Rows are points. Any point is a mix of the corners, with weights that add up to 1. It lies inside the corners' shape when no weight is negative. Say inside or outside, and name the corners with a negative weight.
In the rows, 128 means zero.

Corners:
(1): [119 120]
(2): [138  76]
(3): [223 178]
Points:
[111  87] -> outside (3)
[135 125] -> inside
[216 173] -> inside
[140 102] -> inside
[179 116] -> outside (1)

Corners:
(1): [162 140  61 108 156 109 140  69 155]
(2): [164  97 148 134 141 179 114 124 137]
(3): [186 136  68 113 187  33 113 145 132]
(4): [124 232 122 170 137 163 123 124 126]
(5): [213 101  75 102 198 190 212 114 128]
(6): [135 114 122 155 117 163 106  82  90]
(7): [112 130 176 123 101 109 128 109 129]
(8): [ 75  71 166 154 136  43  87 119 170]
(9): [120 136 136 124  13 151  84  89 162]
(10): [  7  76 200 104 157 156 117 114  75]
Points:
[142 147 114 131 121 160 128  99 122] -> outside (8)
[115 124 143 131 128 143 122 116 119] -> outside (1)
[171 128  88 117 170  82 126 129 131] -> inside
[111 126 133 134 123 124 107  98 123] -> outside (5)
[137 147 139 145 115 127 115 116 131] -> outside (1, 10)
[122 131 126 132 112 115 106 101 140] -> outside (5)
[134 153 118 126 129 115 118 107 130] -> outside (5, 8)
